Rows are points. Each copy is the shape, with its points in the same order, stretched, turned, moved and blurred by noise. Some copies are also mirrored. Which?
(in the rows, 128 means zero)

Shape (6 x 3):
[[ 98 125 151]
 [125 157 134]
 [157 181 143]
 [123 156  88]
 [124 127 122]
 [144  80  81]]
Copy 1 (6 x 3):
[[147 121 155]
 [167 143 129]
 [204 136 110]
 [145 183 113]
 [146 131 118]
 [101 133  81]]
Copy 1 is: only turned
Copy 2 (6 x 3):
[[101 127 115]
 [123 154 115]
 [128 203 134]
 [159 161  84]
 [137 136 110]
 [184  88 124]]
Copy 2 is: only turned
Copy 3 (6 x 3):
[[107 113 155]
 [103 154 117]
 [ 98 197 111]
 [106 135  86]
 [129 129 124]
 [196 105 101]]
Copy 3 is: only turned
Copy 4 (6 x 3):
[[131 145 176]
 [150 117 136]
 [186 112 109]
 [118  93 111]
 [120 131 127]
 [ 66 145  75]]
Copy 4 is: mirrored

Shape (9 x 4):
[[148 104 174 158]
 [ 90 199 135 132]
 [119 150 141 121]
 [149  98 178 106]
 [150  68 156 103]
 [123 162 150 116]
 [147 108 102 144]
 [ 88 138 141 147]
 [111 169 105 110]]
Copy 1 (9 x 4):
[[109  90 164  99]
 [168 168 123 101]
 [118 141 126 115]
 [ 63 120 146 107]
 [ 46 110 144 136]
 [114 146 126 102]
 [118 105 117 154]
 [137 147 163 129]
 [132 161  99 137]]
Copy 1 is: only turned
Copy 2 (9 x 4):
[[166 115 153 130]
 [ 83  93 174 100]
 [130 106 134  99]
 [184 137 123  88]
 [188 156  95 115]
 [130 104 142  93]
 [136 119  94 168]
 [104 136 160 126]
 [104 105 111 100]]
Copy 2 is: mirrored
Copy 3 (9 x 4):
[[169 106 124 174]
 [116 175 192 154]
 [144 140 167 144]
 [186  87 149 148]
 [181  69 138 133]
 [150 144 180 145]
 [144 114 116 117]
 [115 125 156 158]
 [117 152 176 115]]
Copy 3 is: only turned
Copy 4 (9 x 4):
[[ 77 167 152 152]
 [195 115 139 140]
 [142 146 129 129]
 [ 84 203 129 111]
 [ 57 188 128  93]
 [153 151 125 129]
 [ 90 112  98 136]
 [142 118 157 115]
 [166 117 106 112]]
Copy 4 is: mirrored

Shape (10 x 4):
[[135 146 133 117]
 [142 107 100 111]
 [110 165 150 145]
 [123 151 108  75]
 [ 83  86 150  78]
 [147 131 136 117]
 [ 75 125 114 137]
 [ 88 153 161  84]
 [155 127  91 127]
 [108 115 170 136]]
Copy 1 (10 x 4):
[[124 141 110 118]
 [106 119 102 155]
 [132 137 145 101]
 [ 92 166  94 135]
 [123 182 151 180]
 [136 134 104 129]
 [ 99 135 164 136]
 [124 199 145 120]
 [105 109  89 133]
 [156 142 151 137]]
Copy 1 is: mirrored
Copy 2 (10 x 4):
[[139 148 138 137]
 [103 145 164 141]
 [151 129  93 117]
 [111 200 154 122]
 [143 154 178  35]
 [144 141 154 145]
 [102 134  98  69]
 [159 177 137  62]
 [ 97 145 144 172]
 [170 105 135  83]]
Copy 2 is: mirrored
Copy 3 (10 x 4):
[[132 117 109 141]
 [125 125 139  95]
 [103 121  82 174]
 [140  84 120 120]
 [100  68 184 172]
 [143 126 124 132]
 [ 60 106 117 146]
 [120  63 125 193]
 [127 146 116  82]
 [102 116 134 185]]
Copy 3 is: mirrored
